Rows are points. Two turns around zero, p and q, are shown by what they do to some points. Where does a point land after both, in the order given? Backwards means that the second turn is done in reverse. Each puzzle has new turns, and all numbers are rounded.
(in the rows, 128 means zero)

Turn p:
[129 120 153] => [127 125 154]
[118 109 153] => [115 116 155]
[163 109  99] => [160  99 104]
[ 99 164 100] => [106 163  93]
[131 137 135] => [132 138 133]
Turn q:
[111 148  84] => [130  99  86]
[124 108  86] => [144  84 124]
[108 133 136] => [106 129 124]
[140 138 150] => [129 155 133]
[147 133 170] => [127 170 148]
[137 109 142] => [131 132 153]
Where do these land?
q, then p backwards: [139 121 115] => [145 121 128]
p, then q: [103 110  94] => [118  83 124]
q, then p backwards: [154 161 139] => [138 169 116]
p, then q: [117 100 148] => [105 128 156]
q, then p: [101 115 127] => [102 115 136]
q, then p: [155 162 145] => [150 163 106]

Turn p:
[130 136 137 142 137 132] => [132 143 130 139 135 123]
[121 112 122  81  99 139] => [135 103 136  86 101 145]
[145  91 107 120  88 131] => [115 104 110 125  82 151]
[133 150 164 134 175 108] => [136 139 165 153 162  94]
[102 139 146 150 161 145] => [131 165 143 135 164 137]
[139 140  97  86  76 137] => [148  97  96  83  92 126]
[149 136 126 148 157 139] => [147 135 125 163 144 129]
[116 130 117 139 157 104] => [110 120 128 141 163 122]
[117 118 137 152 102 116] => [ 97 147 120 128 110 124]
Turn q:
[138 137 105 163 133 126] => [115 140 137 153 154 111]
[142 160 155 124 148 121] => [167 137 146 139 111 117]
[136 104 131 137  76 171] => [ 89 121 110 154 116 178]
[126 137 134 137 164 135] => [147 152 148 122 140 126]
[105 156 159 103 133 133] => [148 145 133 110  84 126]
[141  77  84 102 114 113] => [112  88  83 108 167 134]
[127 115 132 162 124 115] => [109 116 155 138 140 124]
[110 138 122  95 131 110] => [138 125 109 101 113 107]
Where do these land?
p, then q backwards: [145 109 144 160  99 142] => [118 162 141 127 103 158]
p, then q backwards: [ 87 103 126  99 136 143] => [110  80 148 132 144 141]
q, then p: [114  99 103 109 117 126] => [126 102 128 107 147 154]
p, then q backwards: [139 134 151  93 135 141] => [129 131 161 126 154 109]
q, then p backwards: [141 120 105 163 136 132] => [115 129 131 148 163 113]
p, then q: [113 162 117 114 129 125] => [156 120 112 113 143 115]
q, then p: [157 170 150 158 143  87] => [ 99 142 143 176 103  87]

Turn p:
[129  99  90 119 103 127 115 145 142] => [141 115  82 120 140 144 126 155 130]
[116 167 147  84 132 115 128 150 103] => [154 155 153  80 135 115 116 105 120]
[137  96 164 109 140 118 130 122 165] => [138 123 121 140 123 111 134 115 188]
[165 158 153 134 157 144 141 138  95] => [152 120 179 138 125 106 147 108 100]
[ 99  90 141 107 137 125 149 132 142] => [125 118 133 111 132 149 127 132 180]
[146 123 121 164 107 106  97 105 116] => [ 99 120 105 144 112  93 122 149 103]
[154 113  90 108 156 148  87  98 118] => [143  84 111 156 152 120  80 117 110]
[145 148 108 129 123 115 157 143 142] => [131 145 122 127 159 131 162 127 117]
[ 85 130 154 142 151 162 132 141 142] => [134 148 162 142 100 168 116 129 151]
[116 158 139 156  85 139 155 108 118] => [ 89 144 127 118  97 143 158 110  99]
[115 126 100 156 116 108 117 125 124] => [102 136 112 131 134 129 121 160 111]
Turn q:
[151 140 119 154 135 136 126 139 134] => [128 137 108 155 119 116 140 137 124]
[144 114  98 145 135  95  95 114 142] => [102 114 105 123 112  88 101 141 120]
[122 146 127  79 154 156 122 113 122] => [174 138 123 110 138 158 101 136 118]
[129 134 142  75 107 148 120 136  96] => [157 133 166 108 106 168 122 141 123]
[115  85 122 152 108 147 174 151 138] => [123 103 125 127 134 126 183 112 174]
[131 131 103 141 151  88  97 138 119] => [100 115 112 122 127 105 117 155  90]
[ 92 142 127 160 102 119 158 128 139] => [ 88 150 123 122 146 134 157 102 144]
[112 125 166 105 127 171 103 127 131] => [147 120 148 149 136 175 100 131 148]
[131 141 172  99 162 140 119 116 112] => [166 126 152 144 150 148 100 122 101]
[127 115 118 166  94 125 172 114 122] => [108 132 121 124 112 114 169  83 146]
[154 135 115 132 133  84 122 132 154] => [115 142 127 125 129  76 119 148 121]
Where do these land?
q, then p: [130 156 144 161 153  86  92 136 139] => [112 149 166 118 121 121  95 176 111]
p, then q: [123 154 127 137 111 152  87 125 104] => [111 126 143 125  79 150 124 129 107]
p, then q backwards: [104 162 131 146 102 127 119 155 114] => [138 171 108 107 113 116 123 132 105]
p, then q backwards: [125 157 102 143 100 150 157 101 137] => [ 96 155 127 166 127 132 133 124  91]
q, then p: [ 99 105 107 117 142 129 123 124 136] => [148 112 117 128 148 141 108 131 148]
q, then p backwards: [145 102 105 103 105  90 157 140 154] => [135 113 170 115 123  77 137 147 105]
p, then q: [154 111 160 114 138 148 134 137 152] => [133 138 125 142 119  86 129 107 156]
q, then p backwards: [134 126 150  93 126 148 156 100 114] => [128 148 146  88 144 158 133 149 126]
p, then q: [107  95 135 167 150 100 112 105 101] => [ 78 104 155 134 158 143 128 155 141]
q, then p backwards: [159 113 119  98 155 150 142 157 128] => [157 105 127 124 132 135 118 181 125]

Turn p:
[140 131 128 152 147 137 132  91 125 121 124 130] => [159 129 120 152 134 125 152 119 141 118 122 123]
[163 132 108 123 110 121  89 168 137 129  87 139] => [126 158 104 123 117 109  92 186 132 141 139 135]
[128 153 100 107 127 136 152 135 164 134 111 144] => [115 129 101  83 128 133 153 150 147 127 125 127]
[123 140 167 122 108 139 141 105 124 140 137 106] => [130 121 165 131 117 119 160 113 114 151 121 132]
[134 147 129 141 129 120 130 122 128 123 167 107] => [138 139 143 122 118 125 138  99 119 116 155 115]
[111 134 117 136 149 107 132 172 158 140 113 155] => [ 84 139 102 120 144 148 119 144 157 124 152 138]
[121 106 154 113 146 123  96  91 113 122 139  90] => [157  96 165 153 147 114 116 114 119 145 132  99]
[106 138  78 141 118 111 145 155 128 156 101 141] => [ 85 139  64 114 129 120 125 125 126 133 128 134]
[151 106 105 125 132 143 131 173 143 164 120 143] => [109 120  92 127 103 159 117 169 118 130 146 138]
[ 99 103 142 131 114 124 101  87 118 112 173 140] => [143  94 161 141 112 113 102  80 148 114 115 128]
[118 146 157 112 141 155 123 114  88 121 151 125] => [154 136 161 129 127 156 126  97 120 151 105 117]
[135 121  87 108 125  97 158 163 131 126 115 148] => [107 130  87  90 148 133 112 144 113 109 135 153]
[143 117 172 141 124 123 128 100 113 115 128 127] => [153 127 163 159 136 117 138 122 125 127 121 150]
[119 120 148 141 121 156 134 115 122  88 128  97] => [132 135 165 147 130 120 142 127 114 105  98 102]
Turn q:
[145 141 148 142 140 127 131 146 151 116 145 139] => [125 129 158 141 130 127 115 143 157 143 136 126]
[147 127 127 135 133 137 106 123 121 145 102 103] => [130 132 111 138 144 113 121 134 117 123  93 111]
[141 150 132 112 145 101 126 101 122 111 145 158] => [150 148 144 139 117 103 121 111 130 144 148 162]
[113 116 138 144 141 128 147 100 146 115 152 134] => [122 108 137 134 101 148 113 115 135 151 129 150]
[141 150 115 134 114 114 156 121 144 120 137 105] => [137 133 134 132 107 130 131 104 140 147 135  92]
[116 119 141 144  88 146 115 137  85 113 130 130] => [140 131 126 148 135 166 130 143 100  87 140 125]
[118  69 126 143 103 101 119 138 141 107 127 131] => [140  71 127 134 102 130 153 157 123 113 136 131]
[129 122 119  64 116 225 114 140 121 140  88 113] => [113 157  98  83 169 147 130 109 158  50  76 129]
[111 100 144 123  88 131 133 122 104 153  59 142] => [130 151  78 117 110 144 167 171 102 103 102 135]
[100 155 118 133 142 121 106 127 144 109 143 148] => [112 127 134 125 117 109  92 126 131 125 165 141]
[117 148 140 120 154 101 148 135 122 111 143 104] => [ 99 133 147 153 124 117 143  99 128 146 145 125]
[143 146 115 143 153 101 131 126 127 144 146 115] => [130 125 137 136 141 108 120 115 117 169 134 113]
[140 118 124 118 127 129 107 138 146 189 146 135] => [135 122 150  78 151 115 122 148 111 145 104 123]
[134 132 106 136 147 132 154 138 120 119 130 134] => [129 126 112 133 145 136 133 115 147 147 147 127]
Where do these land?
q, then p: [112 117 118 138 108  91 100 135 104 121 143  93] => [138 127 140 160 140 123 112  97  81 111 121 133]
p, then q backwards: [155 114 120 122 100 128 146 107 131 121 160 125] => [119 104 120 102 100 109 106 107 129 119 140 135]
p, then q: [103 138 153 136 173 122 116  81 130 113 148 136] => [128 112 138 144 104 129 105 120 157 162  76 138]
q, then p: [113 117 109  93 149 144 106 148 110  98 159 146] => [156 104 151 126 149 151 113 110 164  93 127 138]
q, then p: [116 111 141 154 123 151 107 116 103 166 137 141] => [140 147 113 142 127 163  94 142 123 151 102 121]
p, then q: [148  94  99 154 108 150 117 117 128 141 102 105] => [146 103 105 148 135 131 150 144 110 128 156  85]
p, then q: [135 109 134 135 135  93 156 153 134 149 136 162] => [135 114 126 106 136 146 103 131 139 123 162 171]
p, then q: [124 151 116 152 168 121 120 131 140 120 111 160] => [117 121 125 113 126 114  89 113 167 144 135 111]
p, then q: [121 155 133 153 109 162 162 139 114 135  96  95] => [104 171  93 135 125 153 148 116 112 146 147 100]
q, then p: [153 153 126  84 132 128 135 146 139 142 125 126] => [131 129 144 100 163 122 158 129 138 142 148 130]
p, then q: [122 152 150 103 117 130 150 119 176 123 142  98] => [100 136 163 123 110 147 176 109 135 134 119 141]
p, then q backwards: [152 104 140 115 135 131 126 145 118 101 103 127] => [141 123 152 148 121 141  95 136 114 143 128 144]
q, then p backwards: [ 88 132 104 128 129  92 106 121 113 139 107 143] => [153 122  96 131  99  99 140 142 128 154 124 104]
p, then q: [151 145 150 126 105 150 146 133 151 123 123 135] => [123 159 142 120 120 146 154 143 149 123 144 122]
